Each row is a point. The points of each table are mixes of a few directions, plus a little noise. Count the directions of each table, and those that both share. Where both have some left over, give the other angles between the two spaces (their principal angles), to ten degrees, smallest first.

First, 5 rows:
[[ 0.47 -3.77]
 [-0.39  3.01]
 [-0.01 -0.06]
 [-0.47  3.63]
 [ 0.36 -2.73]]
Second, 5 rows:
[[-0.02  0.13]
 [-0.36  2.74]
 [ 0.52 -4.02]
 [-0.48  3.71]
 [ 0.33 -2.54]]
Directions: first 1, second 1, shared 1

First:
[[ 0.50  0.11  4.57]
 [-0.47 -0.10 -4.16]
 [-0.34 -0.06 -2.89]
 [ 0.26  0.07  2.48]]
Second:
[[ 2.32  2.19  3.15]
 [-2.13 -2.00 -2.87]
 [ 2.13  2.07  2.89]
 [-0.56 -0.49 -0.76]
 [-1.78 -1.71 -2.41]]
Directions: first 1, second 1, shared 0; angles 40

First, 9 rows:
[[-1.05 -1.46 -3.37 -1.50  0.22 -0.49]
 [ 0.20  0.25  3.40 -1.51  4.18 -1.82]
 [ 0.08 -0.38 -3.64  1.74 -2.82  1.00]
 [ 0.54  0.79  3.65 -0.37  2.49 -0.90]
 [ 0.18  0.91  4.61 -1.16  1.99 -0.43]
 [-1.00 -1.12 -3.70 -0.64 -2.12  0.75]
 [ 1.59  0.97 -0.88  3.91 -1.75  0.63]
 [-1.34 -0.82 -3.68 -0.50 -4.99  2.37]
 [ 0.79  0.86  3.61  0.03  2.82 -1.11]]
Second:
[[ 0.28  1.16  2.72  0.11  0.19 -3.26]
 [-0.16  0.09 -0.21 -0.09 -0.49 -1.88]
 [ 0.18 -0.74 -1.73  0.08  1.99 -0.27]
 [-1.05 -1.25 -3.57 -0.38 -3.42  6.12]
 [-0.04 -0.75 -1.30 -0.02  0.51  3.14]
 [ 1.09  0.21  2.40  0.48  3.90  2.37]
 [-0.36  1.45  1.78 -0.26 -2.73 -6.19]]
Directions: first 3, second 3, shared 2; angles 90

First, 9 rows:
[[ 0.33  0.28  0.57 -0.41 -1.41  0.54  2.05 -0.92]
 [-1.97  1.20  3.32 -2.05 -0.14 -2.16 -2.77 -1.04]
 [ 2.12 -2.63 -1.60  0.64 -0.69  1.90  1.38  0.30]
 [-0.81  1.86 -1.35 -0.25 -1.92  1.53  3.79 -0.90]
 [-0.39 -2.09  4.24 -3.43  5.96 -1.57 -3.61  1.30]
 [-1.08  0.95 -4.99  1.33 -1.66  2.27  1.55  0.44]
 [ 0.05  1.36 -3.44  2.44 -2.69  0.98  1.68 -0.10]
 [ 0.15 -1.71  3.80 -0.92  1.18 -2.89 -5.55  0.05]
 [ 1.64  0.78 -0.61  2.61  1.32 -0.67  1.54  0.94]]
Second:
[[ 2.57 -1.15 -4.27 -0.49  1.23 -1.72  1.65 -2.92]
 [ 0.25 -1.51 -2.53 -0.21  0.85 -0.16  1.16  1.80]
 [-2.84  0.68  3.74  0.30 -1.42  1.31 -1.24  3.93]
 [ 0.17 -1.45 -2.85 -1.23 -1.26 -3.24  1.99  0.87]
 [ 0.26 -0.72 -1.42 -0.24  0.16 -0.58  0.71  0.47]
 [-1.17  3.67  6.56  0.41 -2.52  0.19 -2.81 -3.55]
 [ 0.75  0.50  0.77  1.51  3.01  4.22 -1.46 -0.61]]
Directions: first 5, second 3, shared 1; angles 70, 80

First, 9 rows:
[[-1.47  0.84 -1.10 -0.42  1.94  1.12 -1.70 -1.45 -0.51 -0.05 -0.41]
 [ 3.03 -0.42  1.01 -0.09  0.31  0.62  0.03  2.03  0.05 -1.82 -1.26]
 [-0.90 -2.61 -0.63  0.00  0.42 -0.31  1.69 -0.55  2.70  0.07 -1.60]
 [-1.25 -4.17  1.25  1.19  1.67 -0.32  2.04 -1.54  1.84  1.48 -1.59]
 [ 1.27  3.97  4.43 -0.10 -6.47 -2.80 -0.40  2.26 -2.15 -1.05  3.08]
 [-0.55 -2.63 -1.82  2.35  0.43 -0.92 -1.18 -3.33  2.04 -0.76 -2.32]
 [ 0.28  1.33 -0.24  0.29  1.30  0.78 -1.24 -0.33 -2.34  0.74  1.05]
 [ 0.52  0.88 -4.26  1.97  0.14 -0.40 -1.10 -1.70 -1.82  1.57  1.80]
 [-0.90  2.64  1.37 -5.06  0.37  2.05  2.06  4.70  0.21 -0.18  1.18]]
Second, 10 rows:
[[-2.56  0.28 -0.28 -2.91  1.96  1.75 -0.33  0.15  2.15 -1.35 -1.89]
 [-0.22  1.18 -1.33 -1.77  2.20  1.86  0.18  1.26 -0.96  0.73  0.67]
 [-2.29  2.49 -1.70 -2.46  3.00  2.35 -0.44  0.37 -1.90  1.83  1.83]
 [ 0.78  1.03 -0.83 -0.20  1.89  1.41 -1.57  0.04 -1.33 -0.55 -0.26]
 [ 0.13  0.79 -2.22  1.86 -9.49 -5.44  0.47 -0.92  3.67 -2.12  1.13]
 [ 2.20 -2.72  1.30  3.45 -1.25 -1.75 -0.46 -1.70  0.57 -1.05 -1.75]
 [-1.46  0.52  0.93  0.80  1.93  0.39 -0.56 -1.59 -2.88  2.67  1.81]
 [ 0.06  1.97  1.86 -2.37 -1.25  0.46 -0.57  1.98  0.78 -2.45 -0.66]
 [ 0.95 -2.64  2.80  0.72  0.88 -0.10  1.63  0.61  0.27  0.55 -0.99]
 [ 2.45 -2.87 -0.48  2.79  0.15 -0.94  1.69 -0.23 -0.46  1.61  0.19]]
Directions: first 6, second 6, shared 6

First:
[[-0.59 -0.12 -0.16 -0.73  1.25  0.00  1.08 -0.56 -1.10  1.11 -0.14  0.30]
 [ 1.85  1.36  1.18  2.38 -1.17 -0.31 -3.19  2.68  2.41 -2.85 -0.95 -2.12]
 [-2.66 -2.98 -2.39 -3.49 -0.69  0.57  4.53 -4.67 -2.58  3.55  2.67  4.14]
 [ 2.00  2.08  1.68  2.61  0.27 -0.38 -3.34  3.33  2.01 -2.67 -1.87 -2.89]
 [-0.64  1.01  0.61 -0.55  3.90 -0.19  1.18  0.29 -2.14  1.75 -1.55 -0.81]
 [-2.72 -3.62 -2.87 -3.76 -2.12  0.69  4.59 -5.20 -2.13  3.30  3.60  4.89]
 [ 1.73  1.99  1.58  2.35  0.55 -0.41 -2.99  3.08  1.69 -2.36 -1.83 -2.83]
 [ 0.62  0.13  0.17  0.72 -1.15 -0.03 -1.10  0.58  1.03 -1.13  0.09 -0.37]
 [ 0.39  0.09  0.09  0.51 -0.87 -0.02 -0.78  0.41  0.77 -0.76  0.07 -0.26]]
Second:
[[-1.57 -1.10 -1.57  0.43 -2.44 -1.28 -1.84 -0.10 -0.82 -0.27  2.53  2.65]
 [-2.00 -0.60 -3.08  0.00 -3.28 -0.62 -1.82 -1.29 -1.84  1.15  4.31  4.48]
 [-1.06 -1.66  1.15  1.14 -0.44 -3.22 -0.97  2.66  1.03 -2.71 -1.88 -1.04]
 [-1.27 -1.75 -0.44  0.84 -2.11 -1.85 -2.27  0.79 -0.03 -1.63  1.43  1.42]
 [ 3.29  2.17  1.26 -1.36  2.82  5.22  1.90 -2.83  0.28  2.20 -0.34 -2.14]
 [-0.25  1.04  0.06 -0.25  1.32 -0.96  2.04  1.03  0.04  0.64 -2.21 -0.95]
 [-1.28 -0.01  0.80  0.60  1.14 -3.74  1.73  3.25  0.70 -1.24 -4.00 -1.71]
 [-1.13 -0.17 -0.41  0.27 -0.27 -1.96  0.40  1.27 -0.10 -0.30 -0.88  0.31]
 [ 5.32  2.11  2.29 -1.68  3.20  8.47  0.80 -4.80  0.75  2.17  0.99 -2.95]]
Directions: first 2, second 3, shared 0; angles 40, 40
